Each row of a before or after table is a point. One or more steps were done to the points. Then noise was added and the rows were shuffled. The steps act on how far a point lies along the listed directions, d1 being the first. Write out the steps. A step turns or swaps two directions, mirrors them in a line or flattens them onto one, adds a multiple of one to another, or multiplies one. Angles are multiples of 10 degrees, from the lower direction toward the higher: turns from -170 to 170, lines from 10 to 170 but not 90. Use the fewest steps. Two steps may share a direction if one is a turn and the other turns, adds or multiplies; they go together, in the order done. Otherwise the lowest direction goes first.

Directions:
(1): [ 0.1 -6.0]
(2): [6.0 0.1]
Before (11 x 2):
[[-0.5 -2.6]
 [ 1.2  0.2]
 [-0.5 -3.6]
 [ 1.4 -3.8]
 [ 3.3 -5.3]
 [-3.9  0.1]
 [-3.4 -3.1]
 [ 1.8 -6.4]
 [-4.9  2.7]
 [ 7.5  2.4]
 [ 2.4  0.8]]
After:
[[ -8.2  -0.3]
 [  5.4   0.0]
 [ -0.9  -1.3]
 [  3.3  -2.5]
 [  2.4  -1.6]
 [-10.1   0.7]
 [  6.7  -2.5]
 [ -0.9  -0.6]
 [ 14.9   0.8]
 [  2.9  -0.1]
 [ -6.9  -1.3]]
Steps: multiply d1 by 0.4; multiply d2 by 2

Directions:
(1): [ 2.2  5.2  4.2 -1.4 -7.4 -1.5]
(2): [ 8.0 -5.3 -0.5 -2.8 -1.6  2.4]
Before, 13 rows:
[[ -7.7   6.6   2.5   1.5  -2.5  -1.3]
 [ -2.7   2.8   0.0   1.4  -2.7   0.8]
 [  5.0   0.5   0.7  -1.8  -4.3  -0.4]
 [  1.3  -0.7  -0.4  -1.0  -0.3   2.3]
 [  3.4   0.5   3.9  -4.1  -3.4  -0.3]
 [ -2.2 -15.8  -6.3   1.9  16.4   5.4]
 [  0.4   5.9  -0.4   1.6  -2.9  -3.9]
 [  3.7  -1.2   4.0  -1.0  -4.4   1.0]
 [  0.8  -6.8  -2.6   0.0   2.7   0.1]
 [  3.4  -0.3   0.3  -0.1  -4.9  -1.8]
 [-11.1   0.8  -3.8   2.3   6.2  -0.2]
 [ -0.3   0.7   1.2   0.7  -0.3   0.1]
 [ -0.7   1.6   2.3   1.8  -0.2   0.6]]
After (13 x 6):
[[  4.0  -6.8  -1.0  -1.3  -0.2   0.0]
 [  6.6  -4.8   2.9  -2.2  -3.8   2.7]
 [-15.3  10.6   2.2   4.6   0.5  -2.8]
 [ -2.7   6.1  -1.6   3.5   0.2  -4.3]
 [  8.1  -3.2  -0.4  -2.9  -2.9   0.9]
 [  5.7  -2.7   2.5  -4.6  -1.7   0.7]
 [  4.4 -11.1  -0.7  -1.5   5.0   4.4]
 [ -5.5   3.7  -0.6   2.7  -1.5   0.4]
 [ -2.8   2.3   2.1   2.4   0.7   0.1]
 [-18.4   8.1  -1.3   4.0   3.8  -2.8]
 [  3.1  -2.0  -0.6  -1.4  -0.5   2.5]
 [  5.3  -3.7  -0.4  -1.0  -3.4  -0.9]
 [ -1.1   0.7   1.2   0.8  -0.2  -0.5]]
Steps: multiply d1 by 0.4; multiply d2 by 2

Directions:
(1): [ 3.1  2.9 -5.8 -3.6 -6.9  3.8 -3.3  4.5 -2.2]
(2): [-8.3 -1.5  0.0 -4.9 -4.0 -0.9 -4.7 -4.8  2.4]
(3): [-0.6  1.0  5.7 -1.7 -3.3  5.8  4.7 -3.9 -6.7]
Before (10 x 9):
[[-2.5 -0.5 -2.4 -0.6  1.1  1.2 -1.7 -0.8  2.1]
 [ 0.7 -0.7  2.2  3.1  2.5 -1.8  1.4  2.5  0.8]
 [-1.8 -1.4  0.4  0.5  1.5 -3.4 -1.1 -0.6  4.3]
 [ 5.6  0.9 -3.1 -1.3 -3.4  3.2  1.2  2.7 -5.2]
 [ 3.1 -2.8 -2.0  1.9  4.3 -3.8  0.9  3.3  2.1]
 [ 7.7  2.5  2.2 -0.8 -6.3  6.7  4.6  1.9 -9.1]
 [-1.6 -2.2 -0.9  1.1  0.8 -1.4 -1.1 -0.6  1.1]
 [-2.9 -3.4  2.0  2.7  4.5 -3.9 -1.8  0.7  2.1]
 [ 0.7 -1.1 -3.4 -0.6  2.0 -5.4 -3.9  1.7  2.0]
 [10.1  1.4  0.0  0.6 -3.7  8.5  7.2  5.4 -7.0]]
After, 10 rows:
[[  8.3   2.0  -8.0  -2.7  -5.8   3.8  -1.5   6.6  -4.4]
 [ -2.7  -1.4  -2.0  -2.0   0.7  -5.5  -4.9  -1.0   1.9]
 [  1.7  -1.7  -5.5  -2.4  -0.7  -2.9  -2.7   4.6   2.5]
 [  1.1   0.2  -1.0   0.9  -0.4  -1.8  -1.2   4.7   1.3]
 [ -5.5  -3.6   3.4   1.7   3.8  -3.8  -2.1  -1.5   1.8]
 [ 14.6   5.5  -6.6  -0.5  -8.7   7.2   1.4  10.6  -8.2]
 [ -4.8  -2.2   3.0   0.3   2.2  -3.7   0.1  -3.5   3.8]
 [ -3.0  -2.7   0.5   0.9   1.5  -1.9  -0.3  -1.9   0.2]
 [ 17.5   5.0 -13.8  -2.4 -10.3   9.5  -0.4  16.2  -5.5]
 [ -4.2  -1.6   0.1   0.2   2.4   0.5  -0.1  -2.9   1.5]]
Steps: add -1.5 times d2 to d1; turn d2 and d3 by 40 degrees
